Rows are points. The points of each table are mixes of a few directions, plus a little noise. How many directions does each table use, and how many do they share? Where both have some left over, give the other angles between the two spaces (their principal angles), to ten degrees, smallest first.

First (5 x 2):
[[ 0.72  0.54]
 [-0.17 -0.12]
 [-0.56 -0.42]
 [ 0.25  0.19]
 [-0.24 -0.18]]
Second, 5 rows:
[[-0.08 -0.34]
 [ 0.20  0.89]
 [-0.07 -0.30]
 [ 0.07  0.33]
 [-0.14 -0.58]]
Directions: first 1, second 1, shared 0; angles 40

First, 4 rows:
[[-0.85  0.05  0.41]
 [-0.29  0.02  0.14]
 [ 0.65 -0.04 -0.31]
 [ 0.49 -0.03 -0.23]]
Second, 4 rows:
[[-0.35 -0.56  0.16]
 [ 0.01  0.02 -0.05]
 [ 0.22  0.26 -0.82]
 [ 0.11  0.28  0.69]]
Directions: first 1, second 2, shared 0; angles 50

First:
[[ 0.11  0.27 -0.05 -0.25]
 [-0.28 -0.99  0.34  0.23]
 [ 0.07  0.11  0.01 -0.25]
 [ 0.27  1.00 -0.38 -0.12]
 [-0.16 -0.40  0.07  0.39]]
Second (7 x 4):
[[-0.23  0.03  0.13 -0.08]
 [-0.82  0.11  0.46 -0.29]
 [ 0.92 -0.13 -0.51  0.33]
 [-0.90  0.13  0.49 -0.31]
 [ 0.64 -0.09 -0.35  0.22]
 [ 0.36 -0.05 -0.20  0.13]
 [ 0.02 -0.01 -0.02  0.01]]
Directions: first 2, second 1, shared 0; angles 70

First:
[[ 0.26 -0.17  0.00  0.02]
 [-1.36  0.98  0.02 -0.08]
 [ 0.26 -0.17  0.00  0.03]
 [ 0.01 -0.01 -0.02  0.01]
 [ 0.44 -0.33  0.01  0.02]
 [ 0.45 -0.31  0.01  0.02]]
Second, 8 rows:
[[-0.69  0.61 -0.08 -0.04]
 [ 0.60  0.22 -0.43  0.02]
 [-0.77  0.45  0.08 -0.03]
 [-0.10 -0.67  0.48  0.01]
 [ 0.12 -0.06 -0.04  0.00]
 [ 0.05  0.19 -0.16  0.01]
 [ 0.60  0.22 -0.45  0.04]
 [ 0.15 -0.94  0.56  0.03]]
Directions: first 1, second 2, shared 1

First:
[[-0.42  0.30  0.27  0.00 -0.98  0.34]
 [ 0.32  0.00 -0.59  0.87 -0.08  0.77]
 [ 0.03  0.18 -0.08 -0.24  0.79 -0.34]
 [-0.04  0.08  0.06 -0.21  0.28 -0.22]
 [ 0.02 -0.44  0.26 -0.11 -0.53 -0.12]
 [-0.38  0.70  0.00  0.00 -0.14  0.27]
 [ 0.59 -0.97 -0.14  0.21  0.12 -0.18]
 [-0.38  0.37  0.32 -0.49  0.00 -0.31]
 [ 0.25 -0.23 -0.12 -0.03  0.54 -0.24]]
Second:
[[ 0.06  0.44 -0.31  0.05  0.82  0.00]
 [-0.01  0.02 -0.01  0.01  0.02 -0.01]
 [-0.03 -0.14  0.13 -0.02 -0.30  0.00]
 [-0.10 -0.73  0.51 -0.09 -1.37  0.03]
 [-0.01 -0.13  0.09 -0.02 -0.24  0.03]
 [ 0.06  0.56 -0.40  0.06  1.06 -0.03]]
Directions: first 3, second 1, shared 1

First:
[[-0.08  0.24  0.47  0.30 -0.98  0.26  0.37  0.09]
 [-0.11  0.39  0.78  0.50 -1.60  0.44  0.62  0.16]
 [ 0.06 -0.26 -0.48 -0.31  1.02 -0.27 -0.39 -0.10]
 [ 0.08 -0.31 -0.57 -0.38  1.22 -0.33 -0.46 -0.13]
 [ 0.01 -0.06 -0.13 -0.09  0.26 -0.09 -0.10 -0.03]
 [ 0.02 -0.12 -0.23 -0.14  0.46 -0.12 -0.18 -0.04]
 [ 0.01 -0.06 -0.11 -0.05  0.19 -0.05 -0.07 -0.02]
 [ 0.04 -0.13 -0.27 -0.16  0.54 -0.15 -0.21 -0.05]
 [-0.06  0.21  0.40  0.27 -0.85  0.23  0.33  0.10]
 [-0.02  0.06  0.13  0.08 -0.28  0.08  0.11  0.02]]
Second:
[[-0.04  0.13  0.21  0.03 -0.43  0.16  0.25  0.01]
 [ 0.10 -0.20  0.24  1.23 -0.55 -0.25 -0.65  0.42]
 [-0.11  0.26 -0.11 -1.13  0.30  0.31  0.73 -0.39]
 [-0.01 -0.04 -0.45 -0.93  0.97 -0.03  0.14 -0.31]
 [ 0.03 -0.10 -0.10  0.08  0.22 -0.11 -0.21  0.03]
 [-0.03  0.08  0.02 -0.21 -0.03  0.09  0.19 -0.08]
 [-0.05  0.15  0.19 -0.05 -0.39  0.17  0.28 -0.02]
 [ 0.11 -0.28  0.02  0.97 -0.08 -0.33 -0.74  0.34]]
Directions: first 1, second 2, shared 1
